Rows are points. Examples show where two turns around zero, p and q, send a point. Where does a point land after both, in the order given? Backwards means that the second turn is done in reverse. Each puzzle has new turns, and all numbers are rounded.

Turn p:
[-11 -37] -> [-14 -36]
[-1 33] -> [ 1 33]
[-6 23] -> [-4 23]
[  9 -40] -> [  6 -41]
[ 9 21] -> [11 20]
Turn q:
[20 20] -> [19 21]
[-14 -24] -> [-13 -25]
[ 26 -20] -> [ 27 -19]
[-32  25] -> [-33  24]
Where do these land?
q, then p: [-23   8] -> [-23   9]
p, then q backwards: [35 21] -> [37 17]
p, then q backwards: [-13 -29] -> [-16 -27]

Turn p:
[-1 15 -9] -> [10 -3 14]
[-33 -24 -30] -> [-43   1  27]
[36  1 21] -> [ 25  16 -29]
[13  2 34] -> [ 14  -8 -32]
[-16  -1 -22] -> [-14  -1  24]
[0 8 7] -> [ 7 -7 -3]
Turn q:
[-27  -4  28] -> [ 37  -6 -11]
[-30   0  -7] -> [21 23  2]
[28 13 -7] -> [-30  -7  -6]
[ 29  -8 -13] -> [-27 -10  15]
Where do these land?
p, then q: [  8 -30 -19] -> [  9  22 -27]
p, then q: [29  1 18] -> [-33  10   2]
p, then q: [-48  -3  -5] -> [45 -7 17]
q, then p: [11 25  8] -> [-14   4  24]
q, then p: [ 1  7 -2] -> [ 0 -2  7]

Turn p:
[-10  17   1   8  32   5] -> [-36   1   6   2  12  -5]
[ 11 -20 -11  -5  24  10] -> [-17  19 -13   5 -18  13]
[-23  12 -12   5 -44  13] -> [ 23 -37 -13 -27  12   0]
[-28  17   8 -21 -29  -8] -> [ 26 -16 -11  -1  36 -10]
[  7 -30 -25  -4  13   6] -> [ -9  10 -26   5 -28  10]
[ 25 -12  38  18  23  18] -> [-16  18  39   8  -8  34]
[  3 -17  12  12  15 -11] -> [ -7   2  11  24 -12   6]
[ 18   8  -2   9   9 -30] -> [ -1   9  17  11 -14 -28]
[ -4  25  -9 -22 -44  -2] -> [ 37  -8 -11 -28  21 -18]
Turn q:
[-12   1 -32  15 -16  29] -> [  3  -4  32 -25 -15  24]
[-10   4  12   4 -14 -21] -> [ 10   9 -13   3  22  10]
[ 29  26  29 -36   7  -1] -> [-12 -24   2  43  20 -28]
[-20   8  21   9  19 -21] -> [ 21  12 -28  20  -4   5]
[-27 -14   1  22 -17  28] -> [ 33  -6  12 -32  -8  11]
[-19   5 -23 -30  12  20] -> [  4  17  38  12 -18 -10]
[ 29 -11 -11   5  13 -20] -> [-35   3 -20  -3  -5  -5]
[ 25   7 -14  20  18 -17] -> [-31  -4 -21   5 -15  15]
[  5 -25  18  -8 -23   4] -> [  7  -5  -2 -22  23 -22]
Where do these land?
q, then p: [  9  18  -5  13 -11  36] -> [17  5  1 14 -5 39]
p, then q: [-8 34 27 -6 -1 -8] -> [  5   1 -30  24 -16 -17]
p, then q: [  2 -41 -29  15  48   5] -> [ 31  12  30 -28  10  47]
q, then p: [ -6 -20 -12 -20  -6 -29] -> [-19   1   3  -4  26 -29]
q, then p backwards: [ 24  12   4  29 -27  15] -> [-29   4   3  22 -16  30]
q, then p: [-17  21   5  -7 -11 -13] -> [-23   4  19 -10  -6   6]
q, then p: [-20 -19  15 -17  -5 -15] -> [-10  18  11  -3  -1 -31]
p, then q backwards: [17 -6 -4 -6 14  9] -> [ -7  -7 -19   3   8 -12]

Turn p:
[-11  20 -26  -1   6  15  36  20 -14] -> [-13  19  22 -23 -22 -15   6 -26 -19]
[-17 -10  13   4  13 -23  11  21 -10] -> [-11  19  12  20 -18 -14 -12  14   7]
[  0 -16  15 -39   0 -15 -16  25 -12] -> [-28  22 -15  17   1   5  22  30   6]
[  1  11  15 -29  21 -15  -2  -1  24] -> [ 15  15  -3  -2 -10   8  22  16  32]
[  0 -12   9  11  -1  36  -9   0 -20] -> [-28 -17  -9 -20  13  -5 -20   1  -4]
[-18 -12  10  -1  12 -22  32 -48  -9] -> [ 31   5 -23  13  -9 -49 -10 -11  15]
[ 31   4 -37  21 -35  -3 -11  -8  28] -> [ 32 -25  16   5  24  28  13 -12 -37]
[ -2  -8 -17  12  13  -1 -17 -18  -6] -> [  1 -33  -5   8  -9  -6   1  -5   0]
[-13  45  11   5  -3 -21 -24   7  11] -> [  6  11   2  17 -16  43  -5 -19  23]
[ 48  -7 -10  15 -21  20  -6  21  -8] -> [-19 -13  26  -6  45  11   7  -2 -24]
[ -1 -16   1  15  -8   5  22   6  29] -> [ 24   6  17 -13   3  -5 -15  18 -16]
[-16   2  15 -13   2  24 -15 -25 -11] -> [ -9  -9 -38 -17  -1   0  -8  -5  15]
Turn q:
[ 10  -3 -25   6  24  12  31 -10  12] -> [  7  27  14   2  -6  22 -23 -12 -23]
[30 12 18 -1 34 22  0 33 15] -> [-34  20  27  24 -17  16  28 -11  -3]
[-21  13  -3 -24  24 -28  31 -18 -18] -> [ 17  17 -30 -17  15  44  -5  -3  13]
[ 12 -27  13 -24 -24   6 -30 -20 -16] -> [ -3 -17  10 -23  20 -21  12  43  -2]
[ 10   4  29  20 -12   3   2   8  -5] -> [-21 -15  -2   2  12 -12  15 -20  -7]
[-17  10 -30  26 -17 -27  -7  23   4] -> [ 15   1 -27   7 -29 -29 -16 -20  14]
[ 12   1  26   7 -12 -14   0 -23  -2] -> [-12 -25 -10 -22   9   3   8  -3 -15]
[-24 -13   5  20  26  18 -25  -3   3] -> [ 30  -8   7  31  -2  -1  23   5 -15]
[ 29  32 -11  -5  -7 -24   0 -13 -10] -> [ -8   0  -1 -46 -20   6   0 -14  11]
[  1 -25   9 -20 -22  -9 -10   3  -7] -> [-12  -4 -12  -7  14 -18  -1  30   5]
[-18   1 -25 -23   3  19  16  29 -13] -> [  8  35   9  18  12  -1 -15   2  32]
[-23  -5  -5  17 -17  21 -11  -9  35] -> [ 13 -32  13  28  -7 -10 -24   2 -10]
Where do these land?
q, then p: [-25  18  -7   5  19 -11  -5 -23 -17] -> [  6 -11   8 -22  30 -10  24  -2  -5]
q, then p: [-10  18  -8   7   5  31 -13 -10  25] -> [ -1  -6  -4   2  35   1 -28  17   6]
p, then q: [ 28 -21  29 -20 -27  11  15  -6  10] -> [  1  37   3   5 -27  30  21  -7  14]
q, then p backwards: [ 32  28  -7 -24   6  11  34  -5   5] -> [-1 37 16 13 -2 25 -1 38 -1]
q, then p: [ 27  -1  44  24  -6 -29  11  20  14] -> [  5  -1 -28   6 -41 -31 -14 -17 -30]
p, then q backwards: [ -2   8  -7  24 -35  21 -12   1  24] -> [ -5   2  -1   2  10   0  27 -46  11]
p, then q: [-32  -2  -7  -4 -23   6 -14  31  -9] -> [ 26  -5  13   3  18 -24   2 -11  31]
q, then p backwards: [ 13 -10  -3   5  19  -2   1  -6 -28] -> [  9   5  -7 -23 -14   5  20   5  10]
p, then q: [ 11 -25   1   5   5 -37 -34   0  -8] -> [  3  10 -11  32  -4 -26   1 -24 -30]
p, then q: [-29  -7 -20 -11  17  -1  36 -10   0] -> [-16  -8 -24 -39  -3 -11 -15   0  18]
q, then p: [-13  -5 -16 -11  18   0 -21   8 -17] -> [10 15 30 -6 15 10  8 -6 -1]

Turn p:
[  1  14 -21  -2  -3 -16  -5 -15 -22  15  -1  -4] -> [ 14   3  11  16  -2   2   8  -2  -9 -20  27  -7]
[ -8   7  10   0  -2  -9 -13  19  -6  10   3   5] -> [  4 -10   2  -8  -2  14  12 -17   0  10   8   5]
[ 12 -18  10 -16   9  -8  -3  -6  13  -3  -9  -9] -> [ -1 -11  -8  18   0  -6   0   3  -6  -2 -24  12]
[ -8  11  13 -12   9  10  19  -1 -19  -3  -4  -3] -> [  6  -1 -28  -1  -3   4  -7  -6  16  -9   6 -12]
[-12   8   4   4 -21  -3   9  -9  -6 -18  14  18] -> [ -7  16  -1  -5   1  16   7   8  -1  11   2 -30]
[ 12  11   3 -11 -17   2   7  17   5  12   8  18] -> [ -1 -24  -1  -7  -2   2   1   8  -3  23  14 -11]
[  8  12  13   8  -3  -9 -10 -19   0  -4  13   9] -> [ -3  14   0   8 -17   8  -1  -4 -21  10   1  -9]
[-16  -8  -4   3  -6   7   0  18   9  17  -9 -14] -> [  0  -6   1 -14  10 -12  17   0  15   0   4  19]
[-12  -6 -11   7  12   9 -13   5   5  14   3  18] -> [-17  -8  13 -21   0  -2   1 -10  -8 -12   4   4]
[-14  10   3  -7   4  10 -12  -9  -3 -19 -11 -15] -> [  4  18 -12   7  17  -8  -2 -21   4  -4  -7  -4]
[  4 -13  11  14  10 -11  -5  -1  11  13 -17   6] -> [-13  -3  -3   0  -3  10   2   5 -12  -3  -4  30]
[  8   4 -19  -2   3  -5  10  -9   2  -7  13 -10] -> [ 18   6  10   3  -4 -10  -6  13  -3  -8  -3 -11]
[ 14 -19   4  -3  -1  15   0   2   6 -10   5 -10] -> [ -7  -2   5   8  -5 -14 -10   3  14   8 -19   2]
[  9 -14 -14  18   6   9  16   8   3 -16  -8  -6] -> [  0   9  11  -5   8  -1 -22  18  17  -5  -9  10]
Turn q:
[ -6 -21 -20   8  -2  -9   9  -2   8  -3  10  14] -> [ -7  -3 -19   8   0 -10  22  15   0 -12   7   3]
[  3 -21   3 -13  12   8  10  -5 -13  10 -11  13] -> [-29  -5  -3  -4  -2  -7  -3  -9  19  -6   0  10]
[-12  -1  -3  -8  -3 -15 -21   6 -15   9   8   8] -> [  7   8   5   8   7   1 -12  16  21  -9  13  -3]
[  6  -2   3   8  -9  -4 -19   4   4   2   5   7] -> [ 5  3  6 11 11 14  6 10  3  4  3  3]
[  5   8   1   4  17  31 -12  -2  48   9   1  -6] -> [  4  17   8  12  10 -15   8 -10 -26  30 -18  32]
[ -4  -2   0   0  -4   1   7   7 -10 -33  -4  -4] -> [ -4   9  -8  -5 -23  16   0  -1 -10 -11   0 -13]
[-10   5   9   4 -12  12   5 -11  10  10   1  13] -> [  2   4   3  -5  18  -5   9  -3   2  -6 -22   3]
[  2   2   8  -2  10 -15   8 -10  -1  -5   4 -16] -> [ -1  -9   5 -15 -11  -7  -4  10  -5  11   3 -10]
[  4   6   6  11  -6  11   8   3 -12   7  -4  11] -> [ -4  -2  -1  -7  15   9   2 -17   1 -10   0  -2]
[  5   3   1   4 -10  -3  12  12   6   5 -14 -13] -> [  6  -8  -7   6  -2   0   4 -17   0  12  -3 -15]
[ -8  12 -11  -1  20 -13 -22   9  -8   6  11  12] -> [13 16 11  1  5 -7 -7 11  8 -6 29 11]
[  3   6   6 -10 -10  -6   8  -6   4 -14  12  11] -> [ 10  -1  -7 -16  -7   9   7  11   4  -5 -11   5]
[ -3 -16  -1  -9  12   8  -5   6 -13   2   7 -11] -> [-17   4  -7   5  -3  -3 -21   5   0   2   7   2]
[  9  12  -8  -8  -8  -9   5 -14   2   2   5 -16] -> [ 16 -22   2  -3  -7  -5  -7   6  -6   2  -6  -1]
[  6   9   3  12  -8   4   5   3  -9  -7 -33 -22] -> [ -2 -11  13   8 -12   9  -3 -28 -11   3  -3 -24]
Where do these land?
p, then q: [  6  -8  -4 -14 -12  -2   1  -2 -27  11  -1  -4] -> [ -6   0 -14   0   8   2  15  11 -22  10  -5  -8]
q, then p: [ 30   8   4 -13   8   5  -3   8  -3  -3 -11   8] -> [-31  -3  -3  -1  -8 -12   4   5 -10   5   2 -14]
q, then p: [  3  -3   2 -15   6   7 -11   3   9   8   6  -2] -> [ -8  -7   4  -8   1   6   1  -4 -15   3  10   7]
p, then q: [-14  -8  -4 -16  10  -2  -3   4   5   0 -16   0] -> [-17   3   2  -3 -19  -8   9   0  -3  -6   7   5]
q, then p backwards: [ 11   6  -6  14   5 -19  -8  12  -7  11  12  10] -> [ -4  17 -12   2 -15  -6   8  12 -11  11 -14  -1]
p, then q: [  1 -12   3   2  -8   8  18  -8   9  -9  11   5] -> [ 13   9  -4  14  -6  -5  -5 -12   6   9   0 -14]
q, then p: [ -8  -9 -11  27   0 -25  -8  -9  -3   0   4   9] -> [ 22   1  -2 -16 -15   9  -5   7  22   5 -16  -1]
p, then q backwards: [  5   8 -11  22   7   9  25  -6   9  -6  24  -9] -> [-25  15   9 -21  13 -15  -4  -4  -2 -15  15  -7]
p, then q: [ -2   9   7 -14  -4   0  22  -5   8  -9  10  11] -> [  4  -9 -10  20  -9  -5 -17  -9  -3   6   8  -5]
p, then q backwards: [  1   3  -4  44  10   7  -8 -10  10   0  -8  -2] -> [ -8   7   7  -7  33  22 -16   1  -2 -12  11  10]
q, then p: [-11 -11   6 -11  -6   5  -3   5   3 -14  -5 -19] -> [ 2 10  5  4 13 -5 11 -6  6  7 19 12]
q, then p: [ -3  16   2 -13 -19 -12  -6 -21  -9   1  -8  -4] -> [ -8  -3  -5  18   6  -1  -5   0   6  19 -19  18]
q, then p: [-12  12  -7 -15 -12   8  -8  12   2   0  -5   6] -> [ -1  12   3   8   7  -2 -16   3 -17  13   6   5]
p, then q: [-18  -5  11 -12   9   8  -5   2  -5  -9   0   3] -> [ -4  -6   9   6 -16 -16   3  -1  -9  -6 -11   1]
q, then p backwards: [ 11  -6  10  15   7   2  -4  14  -2  19 -13 -12] -> [  6  10   3  -6 -19  10 -21   9  -7  -7  -7  11]
